Each row is a point. Each copy is the shape, with its points in the same order, stretched, turned, moved and blurred by noise. Say if it was mirrored as well.

Shape, 9 rows:
[[ 0.3  1.4  9.4]
 [ 0.0 -6.4 -1.8]
 [ 1.3  6.1 -1.8]
 [ 6.8 -3.5  1.9]
 [-1.1 -3.1 -3.5]
 [-1.0 -1.6  0.1]
 [-0.9 -5.4 -2.9]
 [-3.1 -7.4 -1.0]
 [-1.2 -0.9 -4.1]]
Copy 1:
[[-0.1  4.8 10.7]
 [ 4.1 -3.4 -0.7]
 [-6.3  5.7 -1.8]
 [ 6.6  4.8  0.0]
 [ 0.1 -2.4 -2.0]
 [-0.8 -0.5  1.8]
 [ 1.9 -3.5 -1.3]
 [ 2.9 -6.3  2.1]
 [-2.1 -1.0 -2.6]]
Copy 1 is: only turned
Copy 2 (9 x 3):
[[ 7.6 -5.5  4.5]
 [-3.0 -4.1 -4.4]
 [ 2.7  5.3  0.9]
 [-4.3 -4.1  3.6]
 [-1.6 -0.5 -5.3]
 [ 1.8 -1.4 -2.9]
 [-2.7 -2.2 -5.5]
 [-0.9 -5.2 -7.3]
 [-0.7  1.9 -4.3]]
Copy 2 is: mirrored

Shape (10 x 4):
[[-2.2 -4.7  4.3 -1.2]
 [ 5.7 -1.1 -0.9  4.2]
 [-1.5  0.6 -3.1 -2.4]
 [-3.8 -7.5  0.7 -1.4]
 [-1.9  3.9  3.8  4.4]
 [ 4.0 -1.0 -0.7 -0.5]
 [ 6.8 -0.1 -3.0  4.7]
 [ 6.9 -2.1 -1.2 -2.5]
 [ 0.5 -5.0  2.2 -3.0]
 [-3.4 -0.7 -5.0 -6.2]]
Copy 1 (10 x 4):
[[ 4.9 -1.9  4.0  1.0]
 [ 3.6  1.5 -6.0  0.4]
 [-2.7 -3.8 -1.4 -1.0]
 [ 4.7 -7.6  2.3  1.6]
 [-1.4  4.9  1.4  5.3]
 [ 2.2  0.9 -3.5 -2.2]
 [ 2.4  2.1 -8.9  0.9]
 [ 3.8  0.5 -5.5 -6.3]
 [ 5.5 -3.2  1.2 -2.9]
 [-3.9 -6.8  0.7 -3.8]]
Copy 1 is: only turned
Copy 2, 10 rows:
[[-0.1 -5.3  0.7  4.6]
 [ 3.8  4.3  3.4 -1.2]
 [-2.7 -3.8 -3.4 -4.1]
 [ 2.1 -8.2 -3.1  3.4]
 [-5.3  4.7 -0.2  4.9]
 [ 0.9 -0.1  3.7 -4.3]
 [ 4.0  6.4  3.4 -4.0]
 [ 2.9 -2.7  6.2 -5.7]
 [ 1.7 -6.3  2.1  0.4]
 [-2.7 -9.3 -4.4 -7.0]]
Copy 2 is: only turned
Copy 3:
[[-1.6  0.7  2.7 -7.1]
 [-0.2 -2.9 -5.9  3.4]
 [ 2.6 -0.6  6.1  2.3]
 [ 1.3 -3.5  3.0 -7.8]
 [-8.0 -0.3 -0.2  0.8]
 [ 1.8  0.9 -1.2  2.5]
 [ 0.4 -3.1 -5.8  5.9]
 [ 4.1  2.6 -2.2  2.8]
 [ 1.3  1.1  2.6 -4.5]
 [ 6.8 -0.1 10.0  1.3]]
Copy 3 is: mirrored
Copy 4:
[[-1.1  1.0  6.1 -1.9]
 [ 8.1 -1.8  3.0  0.2]
 [ 0.0  1.3 -4.0  1.1]
 [-1.2  3.4  5.4  2.1]
 [-1.0 -7.3  0.3 -2.2]
 [ 5.3  1.0  1.1 -1.4]
 [ 9.6 -1.8  1.1  1.1]
 [ 7.8  3.7  1.9 -2.6]
 [ 1.5  3.4  5.1 -1.9]
 [-2.1  5.2 -6.1  1.8]]
Copy 4 is: mirrored

Shape, 11 rows:
[[ 0.2  1.4  4.1  3.2 -0.4 -0.4]
 [ 3.1  6.9  3.7  5.2  4.2 -0.2]
 [ 5.8  1.9  1.2  4.4  2.0  0.5]
 [-4.8  6.1 -3.7 -3.9 -6.5 -6.2]
 [ 1.4 -2.0  2.8 -1.9 -2.8 -3.0]
 [-1.2 -0.2  3.4 -3.2 -0.2 -0.4]
 [ 2.4  3.0  2.5  5.5 -3.1 -3.2]
 [-7.9 -1.5 -3.5  2.1  8.7  4.9]
 [-5.6 -3.3 -0.4 -2.1  5.4 -4.1]
 [ 4.0 -0.2 -0.1 -3.9 -4.5 -3.2]
 [ 6.8  3.8  3.4  3.1 -4.0 -2.3]]
Copy 1 (11 x 6):
[[-3.3  2.0  2.9  0.5 -3.1  0.1]
 [-9.5  0.1 -0.7  2.5 -4.2 -1.0]
 [-3.2 -2.2  0.1  5.1 -4.5  2.5]
 [ 4.1 -0.7 -0.8 -0.4  4.4 -9.8]
 [ 3.4 -4.2  5.2  0.1 -1.9 -0.1]
 [ 1.1 -2.6  2.6 -3.6 -2.1  0.1]
 [-1.9  2.2  3.5  5.6 -2.9 -2.3]
 [-4.5  1.5 -7.2 -5.4  4.6  8.2]
 [-0.8 -5.6  0.2 -3.8  5.8  3.8]
 [ 6.5 -6.8  3.2  2.2 -2.3 -2.7]
 [-0.6 -1.3  4.2  6.4 -6.3 -3.1]]
Copy 1 is: mirrored
Copy 2 (11 x 6):
[[-0.5  2.0  5.8 -2.1 -3.1  1.6]
 [ 4.9  0.6 10.7  0.8 -2.3  0.1]
 [ 2.8  0.2  6.7  5.2 -3.5  1.8]
 [-3.8 -7.3 -1.9 -6.7  2.5 -3.5]
 [-0.8  1.1 -2.1 -2.8 -3.2 -0.7]
 [ 1.4  0.9 -1.6 -4.4 -1.2  2.0]
 [-1.7 -0.4  7.1  0.3 -5.3 -1.9]
 [-2.2  7.8  3.9  3.2  8.8  3.8]
 [-0.6  6.2 -1.5 -1.9  6.1 -4.2]
 [-0.9 -4.1 -5.7 -0.8 -4.1  0.5]
 [ 3.0 -3.0  5.3  0.5 -8.3 -0.1]]
Copy 2 is: mirrored
